Each row is a point. To make a cloud, some directions were put in groups of two or more. Within a group, all points are equally far from the middle, so they leave a hole (a ring in 2 directions, a hollow ball in 3). The other directions are filled evenly. Then the cloud was stretched, turned, moved and blurred a little. Count the holes, and give their numbers of directions, smallest first.
In the rows, zero is written as 128.

Cloud (19 x 3):
[[182 165 158]
 [115 160  77]
 [133  87  77]
 [128 110  63]
 [ 97 147 103]
 [147  76  86]
 [177  74 109]
 [174  87  80]
 [196 174  99]
 [193 166 149]
 [122 174 143]
 [157 143 175]
 [166 100 168]
 [211 130  96]
 [186 105  72]
 [205 157  97]
 [157  98  65]
 [196 176 117]
 [183 184 126]]
Holes: 1 (3)

Cloud:
[[ 75 204  65 150  59 118]
 [ 67  42  86  84 112 168]
 [ 50  86 140 128 120 173]
 [189 132 169 106 170 148]
 [138 123  53  90 107 117]
 [148  76 133 104 198 169]
 [167 166 197 186 144  84]
 [ 67 202 101 105 127 153]
 [101 115 156  92  71 148]
 [127 111 135  46  70 132]
 [170  62 119  88 105 194]
 [137  94 214 124 172 172]
 [128 213 119 134 153  74]
 [128 139 120  30 110 144]
 [ 65 113 155 124 103 153]
 [ 59 126 120 102 146  72]
 [ 98 119 116 211 145 115]
 [182 197 150 145 122 122]
 [114 182  96 105 115 200]
 [ 42  90 132 174 163 184]
 [129 128  83 155  43  96]
 [ 25 151  84 187  77  82]
 [ 65  76  72 146 109  75]
 [150  98 147 109 194  88]
 [ 71 147  97  85 182  34]
 [132 106 140 154  23 106]
 [ 92  75 153  96 127  97]
 [ 59 159  74  70 123  50]
 [ 87 101  80 132  56  66]
 [ 68  81 152 107 148 142]
 [ 31 100  71  86 119  87]
 [100 169 104  61 121 124]
 [130  51 115 127  90  92]
 [155 159 122 159 135 176]
 [143 174  90 118 140 142]
 [123 207  93 112 121 124]
 [155  94 192 126 173 121]
 [ 35 158 116 113 185 135]
 [108  75 157  98 175  94]
 [ 65  65  97  94  99 124]
 [ 77 129 191 153 127 169]
 [128 116  78 118 107 182]
 [101 137  24  76 110 111]
 [116 215 159 191 153  79]
 [177 156 103 114 126 110]
 [ 81 103 126  82 108  72]
 [154 173 114 164 103 171]
 [124 174  77 210 112 108]
 [110 168 134  86  86 104]
 [105 144  74  56  76  53]
 [ 66  98 103  76  88 174]
 [ 75  51 128 133 150 160]
 [161  79 121 149 120 110]]
Holes: 1 (3)

Cloud:
[[ 85  91 192  96 186 173 168 133]
 [104 133 222 159  49 158  87 100]
 [128 134  57 132 152  90 136  91]
 [144 170 155  82 159  87  69  36]
 [ 74 149 142 170 142 132 174  92]
 [113 124 237  96 139  88  98  43]
 [ 49 139 126 149 104 157 226 172]
 [199 110 173  97 164 123  46  85]
 [ 82 114 106 143 134 153 166 115]
 [111 108 109  99  54  83 145 103]
 [191 162 173  84 154  88 113 136]
 [172 153 195 142 183 123  71 146]
 [ 33 128 151 140 191 105 206  65]
 [119 141 107 114 176 143  84 133]
 [143 161 130 181 109 153 122  67]
 [147 164  76 161 146 194 131 103]
 [ 50 121  69 168 130 103 181  88]
 [ 46 104 161 169  82 191 108 141]
 [ 53 179 109 173 116  72 151 136]
 [ 57 114 206 148 132  66 175 121]
 [164 168 121 131 177 202 186 100]
 [111 123 181 147 167 126 204 121]
 [154 153 121 189  72  65  61 107]
 [148 144 185 181 143  91 122  48]
 [ 92 138  71 140 181 130 104 165]
 [149 203  94 102 121  80 102  61]
 [114 113 189 139  97 146 124  76]
 [118 166 166 146 124  33 152  60]
 [ 76 147 149 144  52 155 176  89]
 [111 173 156 136 116 141 220 123]
 [ 78 134 177 168 115  87 203  81]
 [ 76 202 146 154 127 150 130  98]
 [130 170 170 181 128 128 106 105]
 [102  77 208  90 172 131 201 169]
 [146 133 214 103 129  75 171 125]
 [ 91 170 126  73 131 143 192  35]
 [117 114 113  99 101 116 114  93]
 [155 162 105  88 148 121 120  49]
 [138 137  76 121 114 168 159  45]
 [154 161  78 127 135 109 117  84]
 [110 216  93 137 179  74 167 148]
 [ 92 180  86 133 114 114 161 114]
 [ 59 136 211 167 106  43 115  98]
 [102 159 170  63 102 137  46 100]
 [ 74 108 180 163  66  68 145  93]
 [ 15  90 114 166  87 114 110  54]
 [114 118 181 167  86  84  52  70]
 [ 87 211 152  88 143  61 170 104]
 [127 195  76 166 119  50 109 104]
 [ 25 122  84 101 147  63 219 103]
 [112 147 165 104 133  72  86 107]
 [ 88 209 176 134  83  92 178 131]
 [170 150 179 163 168  49 125  96]
 [185 175 139 104 165  67 145  60]
 [ 49  81 156  86 202 155 178  82]
 [213 180 215  88 121 105 111 162]
 [212 128 108 148 103  89 156  74]
 [ 94 142 145 145 114 100 123 121]
 [137 177  90 170 162 177 118 105]
 [116 151 113 184  99  69 125  99]
 [105  70  96 129  83 112 161 114]
 [ 56  57 221  95 145 135 178  95]
 [ 51 136 150  91 140  46 205 100]
 [ 37 173  79 132  95  85 165  81]
 [181 109 161 150 151 107 180 120]
 [ 26 156 114 164 164 143 186 101]
 [ 70 130 119 144 158 106 144 129]
 [ 22 141 172 170 124 102 206  59]
 [156 125 182 162  94 159  99  78]
 [ 81 184 131 158 122 180 184 148]
 [ 91 204 107 154 203 117 170 142]
 [ 52 156  78  98 170  98 218  88]
 [121 171 177 121 126  77 156 129]
 [ 73 124 147 110 103 147 126 150]
 [ 35 140 139 184 121  91 123 109]
 [108 147 192  87 155  64  93 159]
 [ 64 169 224 110 125  77  82 113]
 [ 77 117  77  79 132 105 142 154]
 [129  86 112 122 140 100 117  78]
 [ 58 174 125  88 169 117 211 104]
 [ 70 110  81 161  81  83 148 101]
 [ 42 186 178 128 126 143 163  78]
 [ 79 100 101 202 109 150 117 128]
 [111 127 148 125  46 152  35  90]
 [139 174 137 198 149 128  65 102]
 [124 115  96 103 130 106 130  37]
 [140 190 111  64 130 136 103  87]]
Holes: 0
